Each row is a point. Each copy is the shape, with its points in the same order, stretched, turned, moved and blurred by noise. Some copies are also mirrored. Which?
(in the rows, 128 means zero)

Shape (7 x 2):
[[152 166]
 [124 132]
 [132 200]
 [174  76]
 [152 180]
 [118 122]
 [ 67 117]]
Copy 1 (7 x 2):
[[189 120]
 [141 133]
 [189  84]
 [146 214]
 [200 120]
 [128 140]
 [ 81 106]]
Copy 1 is: mirrored
Copy 2, 7 rows:
[[145 178]
 [121 141]
 [123 209]
 [179  93]
 [141 189]
 [121 137]
 [ 68 128]]
Copy 2 is: only turned
Copy 3 (7 x 2):
[[172 148]
 [137 125]
 [163 190]
 [175  58]
 [183 165]
 [127 121]
 [ 73 119]]
Copy 3 is: only turned
Copy 4 (7 x 2):
[[155 165]
 [124 124]
 [133 190]
 [184  69]
 [153 174]
 [130 114]
 [ 78 107]]
Copy 4 is: only turned

Shape:
[[129 144 154]
 [111 202 191]
 [ 86  93 150]
 [152 123 138]
 [ 81  93 109]
 [171  77 109]
 [156  87 152]
 [118 199 117]]
Copy 1 (8 x 3):
[[120 155 143]
 [ 86 176 213]
 [ 76 154  96]
 [154 156 138]
 [ 92 123  80]
 [185 154  90]
 [147 183 100]
 [123 109 204]]
Copy 1 is: mirrored
Copy 2:
[[100 154 160]
 [ 52 210 170]
 [ 78  91 156]
 [135 139 159]
 [ 93  86 115]
 [177  98 153]
 [140 108 183]
 [ 94 203 108]]
Copy 2 is: only turned

Shape:
[[100  79 168 135 119 107]
 [ 98 171 123 150 164 138]
 [ 44 149 173 131 145 194]
 [186  91 124  90  69 106]
 [172 120 165  58  65  81]
 [101 175 159 154 157 128]
 [ 90 148  65 117 150 107]
 [119 101 174 109 154 171]
 [152  93 138  61  84  80]
 [123 116  91  86  71  68]
 [ 86 162 134 176 126 172]]
Copy 1 (11 x 6):
[[103  75 150 164  93 129]
 [ 87 168 104 158 144 116]
 [ 28 140 113 128 152 185]
 [202 117 158 130  50 130]
 [168 118 195  96  40 114]
 [ 73 167 136 165 133 111]
 [117 132  60 131 122  87]
 [101 109 159 134 150 171]
 [179  92 165  94  57 112]
 [153 115 109 104  38  88]
 [ 66 163  94 183 116 162]]
Copy 1 is: only turned
Copy 2:
[[ 87 117 158 145 112  90]
 [121 178  83 147 154 143]
 [ 65 163 140 126 149 194]
 [180 106 127  94  70  86]
 [170 140 162  66  89  64]
 [116 195 112 148 153 133]
 [102 144  37 116 144 112]
 [122 118 160 134 151 158]
 [150 104 131  76 101  62]
 [124 123  81  81  77  56]
 [100 182  99 159 108 168]]
Copy 2 is: only turned
Copy 3:
[[144 125 164 159  87  98]
 [ 95 169  71 134 159 129]
 [ 90 182 147 155 135 207]
 [173  63 110  77  57  94]
 [124  84 139  37  54  91]
 [ 77 152  95 138 154 126]
 [167 201  61 128 128  98]
 [147 111 159 125 137 163]
 [175 111 141  59  61  98]
 [158 161 109  82  34  82]
 [ 90 150  71 161 122 156]]
Copy 3 is: mirrored

Shape (11 x 8):
[[111 121 199 149 185  60 132  65]
 [ 82 124  89 171  94 111 107 102]
 [144 167 144 114 226 113 105  85]
 [117 136 110 129 182 195 129 117]
 [162 120 179 126 113 119 132 103]
 [139 158  75 141 154  74 163 120]
 [143 131 132 183  85 134 142  68]
 [ 90  87  62 133 161 154 102  60]
 [144 174  97  96 102 127 217 100]
 [165  95  70 188 153  40 143 154]
 [125 122 135 181 129 149  92 188]]
Copy 1, 11 rows:
[[115 165 189 186 179  58  81  98]
 [ 79 139  59 173 109 121 118 108]
 [160 190 135 140 211 127  62 118]
 [133 160 113 133 180 204 141 127]
 [156 124 164 158  97 121 101 106]
 [163 180  70 135 142  99 148 117]
 [127 145 111 202  83 136 123  72]
 [ 92 111  60 148 188 159 119  77]
 [173 184 119  91  93 129 180  68]
 [176 134  55 195 156  52 164 163]
 [123 122 113 189 112 160 123 204]]
Copy 1 is: only turned
Copy 2, 11 rows:
[[167  90 217 182 124  42 125 106]
 [ 96 142 125 176  45 113 145 139]
 [204 149 211 146 152 116 144 119]
 [132 136 167 169 147 194 168 121]
 [113 106 160 139 126 102  93  77]
 [154 162 111 146 135  79 188 121]
 [107 122 132 189  69 120 122  59]
 [154  87 151 163  49 175 187 141]
 [ 82 168 138 115 123  94 209  54]
 [173 116  47 173 135  49 141 146]
 [ 97 142 106 175 139 151  77 171]]
Copy 2 is: mirrored
Copy 3 (11 x 8):
[[110 132 207 116 179  45 124 122]
 [117 162 101 178 111 128  92 139]
 [160 174 175  94 222 114 116 101]
 [137 153 142 142 203 210 127 108]
 [146 117 178 107 110 130 128 107]
 [159 172  78 113 174  99 147 156]
 [152 125 137 173  96 122 146  93]
 [107 131  83 159 186 148  74  79]
 [137 173  80  84 121 142 206 114]
 [169  93  85 131 170  91 112 204]
 [142 130 162 164 135 192  95 188]]
Copy 3 is: only turned

Shape, 17 rows:
[[141 122 107 103 144 110 153 102 119 124 131]
 [ 82 141 125 120  95 108 171  95 136 145 138]
 [134 119 103 173  69 129 162 106 105 130 134]
 [145 119 158 141 137  93 212 114 138 129 120]
 [ 26 133 138 120 111 141 147 113 132 137  97]
 [144 135 130 108 151 103 118 153 155 133 149]
 [149 135 100 105 110 143 144 142  67 163 149]
 [128 113 127 137 149 121 128 127 124 143 112]
 [129 146 129 148 141 139 150 104 156 138 122]
 [118 122 168 122 138 134 122 117 138 191 153]
 [145 135 196 128 106 123 138 125 148 176   7]
 [138 118 127 110 140 109 120  92 148 151 148]
 [121 128 127 120 119  97 116 100 138 160 142]
 [133 149 234 132 154 136 131 132 129 143 144]
 [139 131 165 142  86 143 115 104 151 129 111]
 [ 92 161 101 150 144 119 123 100 142 134 123]
 [149 135 104 139  93 121 116 126  71 150 102]]
Copy 1 (17 x 11):
[[116 117 123 109 125 116 140  91 135 123 108]
 [ 83 163 139 131  75 120 110 106 124 116 127]
 [132 123 152 172  86 118 114 101  80 103  91]
 [113 155 171 159 126 100 174  62 139 106 134]
 [ 29 167 134 146  78 163 105 143 146 128 109]
 [123 113 112 117 156  94 151 150 151 128 142]
 [138 128 122  94 141 125 142 111  56 141 101]
 [ 95 110 132 149 143 129 132 120 141 136 111]
 [122 149 136 155 111 138 116 113 155 137 119]
 [ 99 116 164 134 139 136 107 127 134 147 167]
 [ 91 165 218 193 154  87 123 118 151 196  51]
 [113  93 134 118 127 112 110 115 153 132 134]
 [ 98 112 134 132 118  98  94 114 133 131 132]
 [111 145 197 149 187 143 116 138 150 110 173]
 [121 120 187 160 116 115  93 152 137 125  90]
 [ 90 147  90 143 110 142  92 118 156 126 113]
 [122 116 138 139 143 108 111 113  74 136  59]]
Copy 1 is: only turned
Copy 2, 17 rows:
[[154 127 119 123 130 121 148  96 133 128 137]
 [128 146 102 131  76 127 181 132 139 170 118]
 [192 141 100 137 100 148 139 158 156 187 157]
 [189 112 139 159  65 129 178 129 143 115 133]
 [102 180 131 120 101 135 179 163 123 191  68]
 [123 109 117 139 128 101 108 131 128  91 145]
 [153 106  86 118 126 152 113 136  70 153 164]
 [155 113 139 141 142 122 122 141 132 133 116]
 [152 150 129 179 108 119 127 119 154 139 117]
 [ 99  85 134 157  95 134 116 137 116 151 121]
 [207 130 153 107  56 128  98 151 138 145  14]
 [129  97 120 138 122 111 137  95 155 139 126]
 [133 105 114 123 107 104 136 116 150 159 125]
 [ 90 121 209 153  66 124  95 141 106 126 134]
 [142 145 141 127  79 141 101 142 169 149 110]
 [132 158 115 161 132  84 133 134 143 160 110]
 [191 117 107  98 133 124  94 153 105 181 133]]
Copy 2 is: mirrored
Copy 3:
[[145 152 122 130 160 102 118 112  90 116 151]
 [ 97 156 137 158 118 107 155 104  98 136 147]
 [143 140 110 179  95 105 153 107  93 111  97]
 [159 138 165 149 146  71 177 106  82 106 166]
 [ 60 107 174 141 132 119 150 125 119 138  97]
 [156 140 137 124 128 104 119 156 126 127 176]
 [168 164 130 144 102 139 115 127  76 152 105]
 [141 116 145 142 149  89 116 133 121 125 127]
 [150 142 139 167 163 108 152 113 141 112 140]
 [141 125 158 171 127 115 117 121 133 173 160]
 [145 115 211 135 136  36 132  94 175 140  71]
 [136 139 118 154 150  98 104 103 126 136 177]
 [119 149 124 153 126  88 102 116 124 142 164]
 [178 104 221 166 131 128 131 124 148 120 180]
 [145 110 146 160 109 109 131  90 168 122 125]
 [110 155 127 170 160 107 124 139 132 103 126]
 [155 147 131 154 103  95  95 122 101 121  67]]
Copy 3 is: only turned

Shape (15 x 12):
[[110 170 108 110 121  57  75 115 184  99 145 115]
 [106 107  95 121 129  75 127 151 146  80 103  67]
 [170 145 129 166 156 171 107  65  79 149  98 153]
 [116 144  97 122  74  96 121 207 124  89 147  86]
 [ 79 145  86 107 143 119 124 161 144 144 123  69]
 [204 140 156 183 126 158  97  58 159 128  86 127]
 [ 94 134 129 116  88  73 154 119  93 121 154  99]
 [115 161 175 121 129 156  94  93 167  68 116 125]
 [194 152 165 126 212 116 162 149  70 165  30 139]
 [186  79 191 138 179 152 105 114  73 215  71 196]
 [166  84 103  46 146 126 111 124  53 145 142  86]
 [148 183 122 122 104 123 110 109 178 105 156 142]
 [139 123 148  86 115 102 114 147  81 175 149  41]
 [170 144 151 120 108 157 140  66 174 151  75 175]
 [173  98 156 144 192 121 187 153  98 164 140 126]]
Copy 1:
[[ 91 147 111  73 127  54  43 113 155 160 123 105]
 [ 94  99 116  91 117  56 101 189 151 134 109  65]
 [153 130 121 201 151 156 108 112  69 105 125 157]
 [ 77 165 118  64  92 101  87 206 161 106 156  83]
 [ 78 125  97  90 168 114 120 189 142 168 125  79]
 [188 146 157 184 143 144  91  88 141 108  85 131]
 [117 133 126  72  82  88 138 135  97 140 173  88]
 [ 94 143 162 102 166 116  84  87 117  80  96 106]
 [172 136 155 153 143 112 167 211  42 141  40 169]
 [193  90 213 183 137 166 125 165  57 151 129 211]
 [160  83 103  80 119 163  72 207  45 136 148  94]
 [132 178 108  82 141 105  77 102 150 109 134 132]
 [152 142 155  71 114 159 112 187  82 181 151  53]
 [167 118 138 134 136 157 132  74 145 118  78 183]
 [213 118 157 119 152  93 165 208  91 116 152 137]]
Copy 1 is: only turned
Copy 2, 15 rows:
[[190 187 134 117 114  54 103 116  63  69 160 118]
 [152  87 107 120 112  62  94 115 102  51 122  73]
 [102 141 135 177 176 162  96  55 125 179 123 181]
 [130 104  92 131  82  92  51 173 107  62 189  99]
 [152 122 100 111 116 126 110 157  80 117 130  54]
 [166 154 163 200 141 144  95  28 181 139 121 182]
 [107 102 116 111  78  80 115  94  81 119 201  81]
 [126 180 188 155 143 138 109  97 137  64 156 112]
 [ 49 106 149 142 161  87  93 128 157 212  31 161]
 [ 93  80 179 158 132 147 152 110 133 231  64 226]
 [119  49 155  39 116 150  67 109 100 150 121 141]
 [165 197 136 130 129 106 103 108 138 105 180 140]
 [131  74 160  87  54 118  54 128  85 170 146  73]
 [132 175 121 136 136 142 157  58 195 151 127 180]
 [103  54 153 149 153  96 117 136 160 204 124 125]]
Copy 2 is: mirrored

Shape, 16 rows:
[[111 141 109 153 158 117  63 123 215 155  70 163]
 [105 143 168 137 144 177 152 123  87 118 125  77]
 [ 87 177 102 147 127 108 118 194 147 159  72 154]
 [146 166 177 152  87 145 140 114 104 153 146 114]
 [110 138 145  92 115  74 229 106 126 133 110  98]
 [145 153 126 107 100 105 188 135 158 171 124  87]
 [161 120 155 130 136 133 121 126  60 144 104  96]
 [ 90 142  84 157 121 119 196  89  82 159 133 103]
 [154 110 131 124 118 168 189 142 104 121 162  98]
 [186 109 184 183 123 171 155 115 105 144  92 110]
 [ 87 126 132 145 129  97  88 139 153 135 112 192]
 [ 75 155  94 179 156  91 128 183 144 140  93 202]
 [ 97 130  98 118 139 105 107 162 150 193 100 178]
 [142 173 129 152 194  86  94 147 176 165 121 164]
 [122 161  74 156 127  84  80 159 154 110  92 164]
 [101 104 139 151 110  76 184 138 131 160 147  55]]
Copy 1:
[[109  59  88 189  62  70 135 143 140 143  89 182]
 [115 147  83 120 146 158 142 103 121 183 142  89]
 [114  92  76 160  86  80 198 157  84 111 129 128]
 [176 143 124 132 110 117 140 130 105 192 161 103]
 [105 153 168 140 162 129 206 152 132 154 131  96]
 [128 154 132 135  94 121 192 173 134 168 118 121]
 [134 116 115  79 125 135 143 109  95 184 115 104]
 [124  82 118 121 127 152 191 147 145 155 175  69]
 [141 165 117 110 110 186 142 127 140 147 127  99]
 [164 131 117 140 103 157 136  72  89 200  92  93]
 [132  63 120 173 103  97 122 158 101 121 134 143]
 [131  51  76 187 108  97 180 145  99  81 132 125]
 [122  60  99 153  91 118 170 184  94 131 127 163]
 [160  75  86 164 110  81 160 151 143 137  98 182]
 [122  74 116 148  57  61 148 144 125  93 117 128]
 [124 148 116 139 131 137 164 201 139 170 108  58]]
Copy 1 is: only turned
Copy 2 (16 x 12):
[[  7 107 151 105 144 126 179 163 152 150 167 179]
 [184 142 113  87 142 101 151 131 132 133  73 117]
 [ 70  75  89 116 190 145 198 179  80 142 146 178]
 [184  99 115 100  90 115 173 176 112 167 105 141]
 [161  39  82 130  92 113 155 121 121 132 128  38]
 [150  51  64 120  98 113 154 122 141 164 150 112]
 [186  61 143 131 141 110 124 125 146 161  66 137]
 [160 103 129  73 127  97 168  99  60 174 118  84]
 [220 129 115 127 132 133 143 100 129 153 122 106]
 [204  90 146  85 122 142 189 122 173 187  75 126]
 [ 69  88 172 136 133 151 177 182  97 121 153 157]
 [ 67 100 150 119 209 146 222 181  72 136 170 152]
 [ 70  59 138 112 169 160 142 165 102 141 181 160]
 [ 81  69 152 130 160  80 189 189 158 160 181 156]
 [ 48  99 139 173 157 125 195 157  95 154 134 174]
 [176  49 108 119 104  85 180  69 129 112 134 114]]
Copy 2 is: mirrored
Copy 3, 16 rows:
[[159  93 154 148 222  88  88  43 115 185 122 156]
 [138 173 180 145 106 157 113 111 123  79 119  75]
 [117 144 123 197 217 127 113  76 128 165 140  76]
 [121 183 143 170 111  76 102 108 139  98 135 126]
 [135 195 126 146 107 129 194  39 124 125  87 115]
 [130 174 127 159 146 107 164  69 180 133 103 151]
 [185 150 163 157 100 115 137 114 126 121 163 106]
 [137 218 116 189  94 193 135  40 117 145 125 120]
 [124 178 135 136 116 162 152 127 141  77 133 138]
 [167 156 190 184 137  93 129  89 127  59 154 166]
 [130 134 113 133 185  92  93  61  80 162 153 115]
 [ 88 144 117 182 213 144 116  51  72 170 160  92]
 [152 159 117 141 205 116 114  68 121 200 159 130]
 [ 96 104 168 130 174  77 128  67 110 194 145 143]
 [124  91  96 182 183 120 114  81 102 180 138 106]
 [125 175 136 143 124 125 148  18 185 102 147 116]]
Copy 3 is: mirrored
Copy 4:
[[144 123 160 171 118 145 139  73 197 177  82 180]
 [126 146 127 133 205 134 134 189 110 136  93  92]
 [100 136 103 156  92 113  92  81 123 184  78 120]
 [135 157 109 124 173 105 154 114  82  91  93 102]
 [152  68  38  94 116 133 147 135 128  81 116  85]
 [153 148  69 111  93 146 117 121 133  72  92 100]
 [168 125 136 106 180  96 101 179 107 119 133 104]
 [110  96  91 105 160 192 117 108 106  97 126 134]
 [111 176  91 117 158 139 134 209 100  70 140 123]
 [213 166 112 152 210 102 152 176  77 108 117 146]
 [ 92  95 140 145 119 113 169  85 138 172 128 143]
 [ 82 114  91 167 114 127 120  62 127 195 136 149]
 [118 131 129 104  80 141 123  96 150 179 108 152]
 [150 147 104 145 128 128 114  58 200 160 138 139]
 [ 76  98 128 171 103 102  93  76 153 134 127 147]
 [147 119 103 146 116 182 119 129 110 109 155  60]]
Copy 4 is: only turned
